Every row gives one point. Any point is a mix of the corners, with weights that add up to 1. It lies inside the corners' shape when no weight is negative. Say inside or outside, and name the corners with a negative weight.

Corners:
(1): [0.039,-0.042]
(2): [0.062,0.022]
(3): [-0.077,0.034]
Points:
[0.052,-0.036] -> outside (3)
[-0.042,0.028] -> inside
[0.027,-0.013] -> inside
[-0.018,0.026] -> inside
[-0.017,-0.014] -> outside (2)

Corners:
(1): [-0.036,0.053,0.014,0.065,-0.004,-0.060,-0.017,0.000,-0.018]
(2): [0.020,-0.021,-0.008,-0.125,0.008,0.051,-0.057,-0.068,0.017]
(3): [0.000,-0.028,-0.044,-0.072,-0.034,0.050,0.053,-0.077,-0.054]
(4): [0.029,0.036,-0.095,-0.004,-0.006,-0.017,0.048,0.032,0.022]
(5): [-0.049,0.019,-0.016,0.001,-0.064,0.067,0.007,-0.055,-0.005]
(6): [-0.037,-0.026,-0.043,0.032,0.025,-0.028,-0.073,-0.024,0.040]
(7): [-0.010,0.057,0.024,0.070,-0.002,0.025,0.033,0.026,-0.046]
(8): [0.023,-0.014,-0.003,0.072,0.022,-0.034,0.002,-0.047,0.058]
(9): [-0.070,-0.039,0.023,-0.026,0.047,-0.060,0.046,0.042,0.024]
(10): [0.043,-0.060,0.025,0.001,0.012,-0.055,-0.014,-0.027,0.019]
Points:
[0.002,-0.012,-0.008,-0.044,-0.006,0.019,-0.019,-0.043,0.008] -> inside
[0.007,0.000,0.004,0.046,-0.011,-0.004,0.003,-0.038,-0.009] -> outside (2, 4, 9)
[0.006,-0.015,-0.048,-0.040,-0.040,0.050,-0.010,-0.070,0.017] -> outside (1, 7, 9)
[-0.017,-0.014,-0.004,-0.005,-0.010,0.008,-0.003,-0.039,-0.002] -> outside (4)

Corners:
(1): [0.024,0.077,-0.024,0.031,-0.026,-0.006,0.014,0.040,-0.011,-0.069,0.010,0.051,0.005,-0.050,0.064,-0.040,0.046,0.053]
(2): [0.031,0.055,-0.014,-0.027,-0.007,-0.070,0.047,0.054,-0.031,0.068,0.092,-0.001,0.073,-0.077,0.014,-0.032,-0.033,0.041]
(3): [-0.041,0.066,0.032,-0.020,-0.028,-0.004,0.063,-0.022,-0.019,-0.041,-0.014,0.010,0.064,-0.016,0.006,0.030,0.016,0.026]
(4): [0.006,-0.087,-0.023,-0.023,0.130,0.008,-0.001,0.005,0.005,0.019,-0.062,-0.055,-0.001,-0.064,-0.006,-0.016,0.043,-0.043]
(5): [0.012,-0.002,0.026,0.046,-0.004,0.000,0.021,0.006,0.002,0.000,-0.028,-0.049,-0.017,-0.018,-0.027,0.048,-0.027,-0.014]
(6): [0.008,-0.031,0.014,0.033,-0.007,0.016,-0.005,0.013,-0.008,-0.039,0.008,-0.008,-0.083,-0.046,-0.037,-0.012,0.014,-0.032]
(7): [0.018,-0.053,-0.055,-0.031,0.009,-0.043,-0.001,0.016,-0.012,-0.030,-0.018,-0.043,0.017,-0.010,-0.027,-0.037,0.023,0.011]
(8): [-0.030,0.061,-0.024,0.073,-0.077,-0.048,0.024,0.014,-0.027,-0.014,-0.011,0.042,0.049,-0.021,-0.008,0.005,-0.029,-0.023]
(9): [0.003,-0.003,-0.029,-0.034,0.018,0.062,0.015,-0.011,0.129,0.039,-0.039,-0.030,0.020,-0.037,-0.019,0.055,0.005,-0.132]
(10): [-0.091,0.082,0.006,0.077,-0.043,-0.015,0.006,0.022,0.027,0.005,-0.028,0.009,-0.016,0.040,0.075,-0.037,-0.008,-0.035]
(11): [-0.104,0.089,-0.072,0.071,-0.061,-0.042,0.046,-0.071,0.045,-0.046,-0.027,0.011,0.015,-0.017,0.075,0.032,-0.028,-0.054]
(12): [-0.001,0.071,0.007,0.040,-0.051,-0.036,0.003,-0.042,-0.008,-0.024,0.004,-0.001,0.070,-0.013,0.052,-0.013,-0.019,0.002]
(13): [-0.042,0.041,0.001,0.071,-0.006,-0.010,0.006,-0.044,0.038,-0.060,-0.035,0.036,-0.034,0.014,-0.011,-0.005,-0.011,0.014]
(14): [0.062,-0.135,0.008,-0.175,0.025,-0.063,0.011,-0.051,-0.045,0.154,-0.037,-0.020,0.051,-0.039,0.010,-0.020,-0.015,-0.033]
(15): [0.053,-0.058,-0.006,-0.091,0.096,-0.066,0.028,0.007,0.004,0.043,-0.009,-0.017,-0.001,-0.023,-0.008,-0.016,-0.024,-0.072]
(16): [-0.039,0.059,0.044,0.078,-0.063,0.066,0.009,-0.043,0.023,-0.063,-0.025,0.048,0.033,0.102,0.005,0.114,0.003,0.005]
(17): [0.001,-0.075,-0.016,0.012,-0.021,-0.032,0.032,-0.048,0.026,-0.037,-0.062,0.039,-0.005,-0.018,-0.036,-0.006,0.122,-0.027]
(18): [0.003,-0.061,0.045,-0.029,0.042,-0.003,0.003,0.000,0.006,-0.021,-0.012,0.009,0.007,-0.063,-0.043,0.074,0.012,0.008]
(19): [0.004,-0.114,-0.016,0.028,0.014,0.037,0.037,0.037,0.044,-0.025,0.013,0.030,-0.024,-0.033,-0.029,0.045,-0.029,-0.050]
Points:
[-0.002,-0.018,-0.007,0.019,0.001,-0.003,0.006,-0.008,0.017,-0.019,-0.027,0.001,-0.013,-0.022,-0.005,0.006,0.013,-0.036] -> outside (2, 3)
[-0.001,-0.007,0.004,0.013,-0.002,0.008,0.009,-0.001,0.011,-0.013,-0.019,0.004,0.015,-0.008,-0.011,0.021,0.011,-0.010] -> outside (11, 15)
[-0.010,0.008,-0.004,0.008,-0.020,-0.017,0.021,-0.016,0.017,-0.003,-0.010,0.003,0.017,-0.015,-0.003,0.014,-0.005,-0.024] -> outside (1, 4)
[-0.001,-0.003,-0.007,0.023,0.011,0.007,0.017,0.033,0.022,-0.017,-0.006,-0.003,-0.011,-0.049,-0.020,0.000,0.019,-0.015] -> outside (11, 12, 14, 15, 16)
[-0.012,0.012,-0.006,0.010,-0.011,-0.016,0.019,-0.004,0.004,-0.007,-0.021,0.001,0.014,-0.017,-0.002,0.011,0.008,-0.016] -> outside (12, 19)
[-0.012,0.015,-0.006,0.017,0.000,-0.012,0.018,-0.003,0.024,0.007,-0.021,0.006,0.013,-0.010,0.018,0.011,-0.006,-0.032] -> outside (3, 6, 7)
[0.005,-0.016,-0.013,-0.018,0.013,-0.022,0.018,0.000,0.012,0.026,-0.005,-0.003,0.027,-0.027,0.011,0.012,-0.027,-0.027] -> outside (3, 6, 17)
